Rows are points. Each copy is the shape, with its points in the same order, turned, moved and blurred by noise. Is it also mirrored, or only turned?
In the rows, zero is written as 128.

Shape (7 x 2):
[[116  81]
 [149 108]
 [130 192]
 [148 179]
 [142 115]
 [136  80]
 [115 174]]
Copy 1:
[[127  95]
 [107 132]
 [150 210]
 [124 197]
 [117 139]
 [106  99]
 [158 186]]
Copy 1 is: mirrored
Copy 2 (7 x 2):
[[161 125]
 [124 118]
 [ 69 188]
 [ 65 165]
 [121 126]
 [149 109]
 [ 97 186]]
Copy 2 is: mirrored

Shape:
[[ 66 176]
 [152 107]
 [143 110]
 [164  97]
 [ 98 102]
 [164 158]
 [160  88]]
Copy 1:
[[ 65  91]
 [154 149]
 [143 145]
 [164 170]
 [152  97]
 [100 175]
 [172 160]]
Copy 1 is: only turned
Copy 2, 7 rows:
[[192 100]
 [ 84 132]
 [ 92 126]
 [ 68 134]
 [111  83]
 [122 167]
 [ 65 127]]
Copy 2 is: mirrored

Shape, 6 rows:
[[ 93 135 134]
 [ 74  88 196]
 [134 162 131]
 [ 95  95 124]
 [201 143 122]
 [156  95 161]]
Copy 1 (6 x 3):
[[160 131 102]
 [210 162 157]
 [121 104 114]
 [159 172 103]
 [ 58 123 141]
 [121 162 162]]
Copy 1 is: only turned
Copy 2, 6 rows:
[[142 119  97]
 [180  46  89]
 [100 125 121]
 [179 118 116]
 [ 89 128 191]
 [144  79 164]]
Copy 2 is: only turned
Copy 3 (6 x 3):
[[118 124 150]
 [ 46 102 122]
 [146 157 132]
 [112  86 139]
 [188 153  69]
 [116 119  75]]
Copy 3 is: mirrored

Shape (10 x 4):
[[147 114 195 110]
 [ 71 134 118 175]
 [172 153 162 163]
 [166 136 124 111]
 [ 71 112 149 157]
 [ 99  58 121 140]
 [156 134 132 108]
 [ 86 106 177 200]
 [158  64 130 141]
 [ 77  82 132 106]]
Copy 1, 10 rows:
[[118 160  68  91]
 [131 130 122 199]
 [ 59 137 114 113]
 [119 123 135  89]
 [141 153  93 186]
 [170 192 131 156]
 [125 127 126  95]
 [ 98 181  86 196]
 [132 198 144 108]
 [192 159 103 149]]
Copy 1 is: mirrored
Copy 2, 10 rows:
[[148 140 182 113]
 [ 73 141  84 148]
 [152 194 129 107]
 [184 135 117 127]
 [ 76 122 130 149]
 [111 105 140 198]
 [165 134 127 116]
 [ 63 172 143 152]
 [168 148 150 185]
 [110  80 141 165]]
Copy 2 is: only turned
Copy 3 (10 x 4):
[[ 64 134 111 170]
 [177 177 124 135]
 [ 80 165 169 128]
 [101 106 157 120]
 [161 171 105 167]
 [163 124 141 208]
 [ 93 115 148 133]
 [137 210 127 186]
 [115 110 175 202]
 [149 116 100 191]]
Copy 3 is: only turned

Shape, 10 rows:
[[145 151 137  84]
 [103 118 118 146]
 [159 107  82 115]
 [125 146 149 179]
 [120 127  93 173]
 [ 68 189 149 108]
 [ 95 119 184 114]
 [149  79  87 136]
 [142 188 153 158]
 [114  82 180  60]]
Copy 1, 10 rows:
[[163 181 149 120]
 [101 126 139 162]
 [170 112 140 159]
 [ 81 128 112 119]
 [ 99 103 103 166]
 [110 235 110 132]
 [ 84 183 180 130]
 [140  85 151 173]
 [108 155 101  84]
 [140 173 237 131]]
Copy 1 is: mirrored
Copy 2 (10 x 4):
[[115 103  90 143]
 [114 160 141 118]
 [ 50 132 116 131]
 [145 132 149  86]
 [104 137 165 112]
 [183 143 122 177]
 [160 171  75 116]
 [ 56 146 137 105]
 [165  82 136 104]
 [112 187  36 123]]
Copy 2 is: only turned

Shape (12 x 6):
[[ 46 150 117  89 157 139]
 [ 76 128 144 124 130 114]
 [151  80 146 129  96 125]
 [ 42 134  85 121 121 129]
 [172 186 137  77  92 110]
 [177 120 139  55  62  88]
 [142 122 119  67  59 166]
 [ 80 148 110 141 110 137]
 [ 55 157 161 140 124 114]
 [130  62 117 150 124 106]
 [177  65 137 124 108 139]
 [150 167 128  84 100 124]]
Copy 1 (12 x 6):
[[166 114 173 185  96 135]
 [136  88 124 162 108 124]
 [128 133  42 140 141 111]
 [148 106 137 183  82 182]
 [ 87 159 139 156 203 117]
 [115 143  75 180 228 124]
 [120 181  82 216 159 128]
 [111 124 128 164  93 153]
 [109  73 149 163  90 117]
 [154 114  45 119 119 144]
 [143 160  34 131 148 106]
 [106 156 132 163 174 124]]
Copy 1 is: mirrored
Copy 2 (12 x 6):
[[135 192 165  82 114 164]
 [106 174 163 125 134 132]
 [102  98 149 176 161 136]
 [103 167 177  62 138 145]
 [203 128 124 141 174  90]
 [190  73 169 169 162  95]
 [175  91 174 130 199 161]
 [106 168 151  89 170 136]
 [104 218 168 123 150 120]
 [ 61  98 149 149 129 130]
 [ 98  73 130 183 160 153]
 [177 132 132 130 169 115]]
Copy 2 is: mirrored
Copy 3, 12 rows:
[[136 167 158 112  74  89]
 [129 152 132 103 101 129]
 [ 90  92  86 131 140 154]
 [157 121 178  98  89 107]
 [130 139 116 217 171 119]
 [114  97 103 229 136 165]
 [133  72  94 187 114 104]
 [157 129 135  98 136 106]
 [161 185 123  99 112 131]
 [ 78  92 128  91 138 168]
 [ 61  78  82 138 146 143]
 [131 134 121 189 152 110]]
Copy 3 is: mirrored
Copy 4:
[[ 98 138 137 172 179 117]
 [144 110 135 155 148 127]
 [207 148 110 101 111 129]
 [131 152 180 178 163 137]
 [122 128 135  64  97  57]
 [184 143 129  86  91  35]
 [175 183 149  76 147  72]
 [125 136 166 131 147 148]
 [127  84 146 145 165 142]
 [203 154 112 148  98 162]
 [211 173  85 100 103 129]
 [127 139 136  87 117  78]]
Copy 4 is: mirrored

Shape:
[[186 152  58 158 117 127]
 [134  84 110 171 100 122]
 [143  71 134 122 117 156]
 [ 71  92 170 178 101 124]
 [218 149  90 136 103  97]
 [144  87 138 107 172 131]
 [ 92 113 140 124  99 111]
 [145  77  84  90 170 123]
 [126  88  94 170 112 157]
 [ 92  78 109 152 142  84]
 [145  81 126 104 178 150]]
Copy 1:
[[128 122  70  62  90  80]
 [117 116  98  97 172 110]
 [103  86 154  97 151 113]
 [121 141 116 166 201 123]
 [132  86  60  63  66 118]
 [ 59  95 153 117 112 121]
 [136 139 132 132 152 150]
 [ 58 117 157  63 110 135]
 [113 126 119  97 164  79]
 [ 71 158 103 106 167 150]
 [ 57  98 168 106 117 112]]
Copy 1 is: only turned
Copy 2 (11 x 6):
[[165 198 118 144  84 122]
 [119 125 120 107  70 162]
 [ 79 131 147  70  88 117]
 [111  67 130  80 123 184]
 [169 166 119 162  64  75]
 [119 146 188  59 109  93]
 [103 100 157 118 136 151]
 [116 172 212  93  77 114]
 [100 155 124  80  86 170]
 [138 118 187  93  77 178]
 [100 158 191  61 112  94]]
Copy 2 is: mirrored

Shape (11 x 8):
[[114 151 104 153  90 179 128  94]
 [118 131 111  90 125 184 157  65]
 [101 140 143 134  73 155 117 128]
 [ 86 108 145  96 124 106  86 128]
 [ 65  81 162 125 170 112  60 191]
 [ 70 134 141 140  94 157 165 159]
 [101 108  63 109 143 191 133 103]
 [150 147 158 145 102 161 147 144]
 [ 60 118 167 157 177  81  90 158]
 [106  90 140 158 104  99 132 154]
 [ 53  60 185 158 145 128  89 149]]
Copy 1:
[[155 108  56 118  95 107 131 132]
 [154 126  78 182  81 110 171 111]
 [176 109  95 128 124 108  96 139]
 [129 106 149 182 146 112  91 148]
 [101 118 139 183 191 183  51 176]
 [189 160  75 149 148 124  93 123]
 [123 129  48 176 110 118 168 154]
 [175 127 109  98 129 157 135 108]
 [ 82 155 136 159 166 157  32 135]
 [134 127 117 129 192 118  93 108]
 [110  95  94 190 190 163  46 122]]
Copy 1 is: only turned
Copy 2, 11 rows:
[[106 121 136 151 118 137  50  87]
 [109  90 101 144  71 108  91 124]
 [122 145 176 143 133 134  87 112]
 [100 145 166 124 143  88 161 126]
 [139 168 160 139 189  83 211  96]
 [126 137 187 182 112 159 122  94]
 [ 89 118  80 181 109 120 109  88]
 [157 116 148 129 135 171  92 126]
 [129 137 191 101 169 109 193  65]
 [108 180 171 114 140 164 150 100]
 [155 192 172 123 139  86 182  69]]
Copy 2 is: only turned
Copy 3, 11 rows:
[[ 77 152 134  54 158 140 119 167]
 [ 58 189 157 111 137 137 130 108]
 [110 149 107 100 193 119 138 168]
 [140 123 103 131 189 145 125  82]
 [181 107  88  97 214  91 117  43]
 [158 167 151  94 177 107 152 157]
 [ 95 186 137  48 123 142 142  91]
 [101 141 107 116 154  70 125 170]
 [203  94 127 104 187 111  78  87]
 [176 143  91 127 153 119 118 143]
 [196 163  92 108 211  95  87  75]]
Copy 3 is: mirrored

Shape:
[[ 86  97 170 157 158 143 106 119 114]
 [122 112 158 118 136 192 125  87  94]
 [ 68  69 151  95 140 165 152 134 119]
 [195 151  99 145  90 123 117 188  88]
 [ 46 136 153 131  76 185 138 129  88]
 [145 116 156 103 145  47 105  56 139]
 [174 143 112 131  70  96  89 140 122]
 [196 168  70 144  94 103 138 153 145]
 [ 60 142 204 142 127 176 157 110 113]
 [ 72 108 113 164  98 170 136 109 113]
 [162 142 122 119 146 142  81 144 140]
 [ 78 156 135  91  99  66  94  62 167]
 [ 91 138 138 120 173 135 121 107  75]]
Copy 1, 13 rows:
[[168 133 138 188 163 124 124 117 155]
 [157 150 128 174 148  76 139 127  90]
 [188  99 178 165 119  92 152 122 132]
 [ 91 165 124 103  83 164  73  74  90]
 [232 134  99 152  97 121 148 114 106]
 [ 85 196 144 139 133  74 138 140 217]
 [ 82 173  98 126  73 134 108  79 142]
 [ 51 146 106  95  69 161  94 130 115]
 [226 121 101 152 154  92 117 148 135]
 [177 132 114 186  94 144 147 144 116]
 [ 80 128 114 132 147 125 130  88 125]
 [122 165  88 121 102  94 193 138 226]
 [164 169 154 135 169 128 154 131 128]]
Copy 1 is: only turned
Copy 2 (13 x 9):
[[167 108  51 121 155 126 108  91 157]
 [166  66  97 160 186 140 144 130 148]
 [136  56  62 150 138  76 130 112 140]
 [201 169 159 148  68 136 160 144 113]
 [184  46  78 171 110 129  72 111 127]
 [ 51 132  84 108 135 199 161 137 155]
 [136 161 145 138  84 173 136 133  90]
 [138 183 200 163  82 138 139 131 130]
 [171  43  69 165 129 139 114  71 184]
 [155 101  98 176 144 112  67 108 135]
 [148 131 158  96 134 132 157 125 132]
 [ 48  83 107 115 106 190  93 114 133]
 [158  93  86 128 133 140 115 157 189]]
Copy 2 is: mirrored
Copy 3, 13 rows:
[[120 123 106 109 166  58 114 145 134]
 [172 153  88 112 148  88 105 136 149]
 [160  92  83 140 220 107 103 166 146]
 [109 101 129 128 113 149  96  18 125]
 [136 185 104 111 238 115 135 105 111]
 [ 78 141 136 144 112 139  96 180 225]
 [ 79 148 131 138 113 160  70  74 143]
 [ 93  99 146 130  88 198 111  73 112]
 [150 161 130 133 203  71 169 133 129]
 [131 149 109  71 201 118  96 125 102]
 [109 122  87 151  95 117 103 101 123]
 [ 48 179 100 149 151 171 115 192 172]
 [120 129  77 111 158  95 147 121 176]]
Copy 3 is: mirrored
Copy 4, 13 rows:
[[185 123  95 127 125 120 136  90 155]
 [142  91  94 154 142  89 138  63 108]
 [142 141  64 187 150 144 149  82 148]
 [131 127 161 145 166  95  99 193  68]
 [179 167 130 198 130  99 183  72 102]
 [ 88  95 163  69 165 147 137  98 182]
 [107 124 186 134 144  91 136 176 119]
 [ 77 135 184 134 118 130  91 182  71]
 [190 155 126 174 134 116 125  27 131]
 [163 126 121 176  94 130 174  99 107]
 [108 132 121 113 123  78 100 147 123]
 [ 80 158 177  95 121 129 185  86 181]
 [158 135  95 101 157 124 145  83 101]]
Copy 4 is: only turned

Shape:
[[ 77 146 118 106 117 185 132 154 158]
 [156 118  99 114 111 117 134  79 102]
 [146 171  62 176 158  61 148 126  76]
 [176  71 100 147 108  98 113 164  56]
 [101 103 113  53 170  71 148 150 125]
 [131  98 120 111 146 106 106 103 145]
 [110  91 159 172 107 161 117 125  93]
 [150 114 194 101 119  90 118 126 139]
 [110 103  91 192 123 161 165 107 150]
 [135 132 163 163 165 164 189 120 176]
 [136 156 170  84 188 159 167 200 128]
 [115 135 153 179 162 180 106 131 101]
 [162 199  98 146 142 110  85  69 136]
 [200 190 136 100 133 112 170 111  77]]
Copy 1:
[[169 155 161 153 137 163  91 137 102]
 [117 124  85 138  97  94 135  86 124]
 [109  81  85 136 157  88 200  88  32]
 [130  62 113  90 112 115 148  31 123]
 [132 132  96 169 112 209 191  88 126]
 [129 143  67 129 150 147 135  95 145]
 [155 107 159 127 166  97 110  92 164]
 [ 87  97 115 143 131 161 129 128 184]
 [212 101 100 129 158  83 126 138 110]
 [175 106 126 123 156 119 160 211 147]
 [116 132 185 105 131 199 194 158 124]
 [160 135 165  92 193  91 138 128 127]
 [ 79 150  67 118 166  82 116 132  73]
 [ 58 112 127 110  84  84 178 144  98]]
Copy 1 is: only turned
Copy 2:
[[112 158 108 159  91 127 155 173 137]
 [129 168 105  79 146 148 107  90  90]
 [ 69 130 150 107 174  60 109  52  83]
 [167  72 106  75 181 100 124  86  94]
 [146 131  84 139  69 104  80  53 150]
 [162 165 117 131 140 144 117  78 137]
 [143 118  87 153 186 149 121 155  96]
 [162 117 147 140 128 181  64 104 134]
 [121 163 102 162 153 136 177 117  49]
 [ 88 133 129 191 118 202 151 102  85]
 [ 76  66 115 160  67 164 123 115 161]
 [ 85 115 103 170 189 152 146 139 134]
 [ 82 203 179 101 178 136 120  90 141]
 [ 58 117 145  59 119 160  77  90 108]]
Copy 2 is: only turned
Copy 3 (14 x 9):
[[100 151  76  66 102 166 149 126 128]
 [112 126  97 145 161 135  75 105 150]
 [198 137 167 124 183 142 119  86 184]
 [149 145 148 167 107  65 118 104 180]
 [ 86 109 207  95 120 135 121 101  94]
 [113  99 124 147 128 141 108 143 112]
 [123 201  86 160 115 119 132 161 136]
 [115 132 116 157 149 101 125 125  50]
 [159 168  82 141  83 195 108 118 150]
 [127 162  98 157 115 206 168  98  87]
 [ 79 160 146 112 122 140 225  71  76]
 [127 188  95 149 141 167 194 155 154]
 [157  95  75 136 230 152 121 129 136]
 [110 148 115 149 202 112 133  39 134]]
Copy 3 is: only turned

Shape, 17 rows:
[[ 81 154 159 126  92  73 137  59 104 200 109]
 [151  95 126 139 139 141 121 115 102  60 108]
 [172  94  88 124 134 175 141 138 107 101 158]
 [ 99 125 115  87  88  56 160  64 146 160 133]
 [ 61 149 117  83 111 111 142 101 187 200 125]
 [126 180 151  82  84  61 170 123 138 215 108]
 [138 110  59 150 128 107  79 174 131  87 142]
 [132 160 150 150 132 142 115 109 119  72 121]
 [145 124 110 126  85 146  78 134 120  97 103]
 [152 149  71  88 146 137  84 101  98 108 145]
 [ 99 112  78  90 109 152 126 149  73  75 125]
 [133  67 149  80 135 161 123 124 123 174 114]
 [146  63 190  70 150 147  91 145  88 104 162]
 [133 101  93 108 164 111 124 116  85 117 131]
 [ 98 124 113 104  92 112 142 102 111 197 197]
 [149  94 176 107 195 156 121 183  81  87 159]
 [129  67 150 113 165 172 108 158  76 145 115]]
Copy 1 (17 x 11):
[[174 125 140 112 144 122  98 201 186 173  87]
 [ 76 145 111 186 123 105 149 118 112 115 149]
 [ 69 140 126 157 145 137 126  78  63 156 140]
 [178 128 143 141 136  96  44 187 132 165 115]
 [176 124 162  87 107 161  43 168 154 160 158]
 [210 108 161  87 171 100  86 135 175 177 128]
 [ 84 210  76 125 135 104  95  94  98 121 174]
 [106 128 116 134 126 124 164 144 115  79 135]
 [ 70 127  96 122 117  98 116 106 138 117 146]
 [ 80 133  92 114 132 106 129 156  74 177 173]
 [ 50 171 165 122 118  86 116 125  96 144 150]
 [117 117 153 164  87 154 117  97 150 203 148]
 [127 134 130 171  45  98 169  79 100 188 136]
 [112 176 122 161 140 109 129 145 102 178 165]
 [159 151 144  92 127 147  79 143 104 198  78]
 [122 171 148 160  84 120 207  72  85 160 161]
 [ 90 162 149 161  85 147 171  87 147 189 143]]
Copy 1 is: only turned
Copy 2, 17 rows:
[[145 199 226 134 100 121 132  98 108 170 177]
 [135  91 130 176 132  77 135 125 168  88 123]
 [139 105  67 158 143  72 122 161 133 102 150]
 [118 203 191 178 121 115  73 125 103 164 148]
 [138 226 161 126 160 175  84 124 123 161 163]
 [129 191 182  92  93 143  76  95  57 170 139]
 [100 110 128 121 150  84 113 208 181 114  97]
 [137 129 131 161 108 118 173 115 163 103 102]
 [116 147 127 112 124  71 125 125 183  89 119]
 [107 143 112 151  79 113 114 182 166  86 162]
 [190 142 124 147 119  72  94 173 170  73 124]
 [139 134 135 124 175 108  99 104 114  86 206]
 [129 110 147 148 165  98 139 136  92   7 163]
 [139 105 151 166 117 105 103 174 139 105 165]
 [138 212 149 138 138  97 124 173  76 148 183]
 [162  63 122 141 154 123 158 159  94  33 133]
 [170  88 138 112 169  98 134 135 130  64 193]]
Copy 2 is: mirrored

Shape:
[[ 97 137 135  96 117 165  94 137 145 138  79 107]
 [129 104 115 154 211 153  88 114  95 130  97  93]
 [206 144 143 155 128 115  99  54 154 105  69  85]
 [179 115 105 131 128 174 122 154 138 131  79 141]
 [111 118 134 140 121 143 117 166 145  92 125  93]
 [115  81 139 111 144 131 131 153 142 139  79  77]
 [114  97 148 129 136 165 123 135 124 130  83 207]
 [ 92  82  83 161 167 139 102 172 140 129 103 102]
 [126 108 142  12 164 121  80 171 154 113  83 126]
 [121  83 108 152 127 166 121 152 147 129  83  97]
 [150 113 147 147 118 135  94 151 104 136 198 144]
 [154 249 132 140 179 163 137 107 144 105 118  88]
 [149  82 147 150 142 151  93 104  73  79 151 110]
 [101 102  56 126 141 159 115 148 154 126 184  90]
 [141  82 121  82 132 120 128 130 148 137  83 113]
 [118 189 101  56 123 140 115 145  93 124  77 194]]
Copy 1, 16 rows:
[[139 112 131 133  98 131  95 162 167 146 206 129]
 [116  70 173 141 121 143  87  92 194 164 133 163]
 [131  95 127 139 103 158 180  91 214  57 173 168]
 [109 124 133 123  78  96 139 127 201 149 137 121]
 [ 79 135 136 146  91 130  71 143 155 111 162 130]
 [ 95 105 126 177 118 142 102 140 178 169 182 116]
 [148 168 145 111 117 121 127 137 150 186 123 125]
 [ 65  89 164 138 116 153  63 157 182 171 124 124]
 [146 136  38 136 109 141  49 130 204 172 187 130]
 [ 84 122 162 155  99 133 108 156 199 154 160 126]
 [128 117 140 151 125  83  80 106 124  98  91 110]
 [122  60 125 116  29 115 125 110 129  95 169 223]
 [118 144 171 161 157 111  83  71 174 100 130 156]
 [ 69  93 135 159 122  91  51 191 164 114 107 159]
 [107 120  89 156 131 132 115 136 201 147 168 120]
 [152 131  82  37 106  74 109 126 137 169 175 148]]
Copy 1 is: mirrored
Copy 2 (16 x 12):
[[116  88 145  98 132  83 135  98 101 117  90 116]
 [124 110 129 164 208 105 154 144 114 138 128  71]
 [232  75 123  97 196 127 133  93 135 163 157 118]
 [150  79 122 172 112 114 141  99 117 174  95 108]
 [134 126 120 135 115 126 136  92 136  92 126  92]
 [141  83 122 117 119 114 127 138  87 106 106  68]
 [ 76  85 117 130 137 153 115  78 113 181  84  87]
 [104  99 115 186 136 122 140 120  78  88 135  85]
 [114  82  75  77 122 118 196 143  99 112  37 123]
 [138  74 132 166 122 114 114 103 110 110 113  80]
 [ 94 151  96 148 119 133  96 140 181 148 144 137]
 [189 196 176 117 174  83 172  77 112 167 125 124]
 [117 108 130 145 178 149 133 138 201 128 132  85]
 [117 132 149 191 123 139 119 142 114  72 114 158]
 [146  64 115 109 122 143 133 146  93 130  89 105]
 [ 72 100 165  87 110 122 200  96 104 202  84 156]]
Copy 2 is: only turned
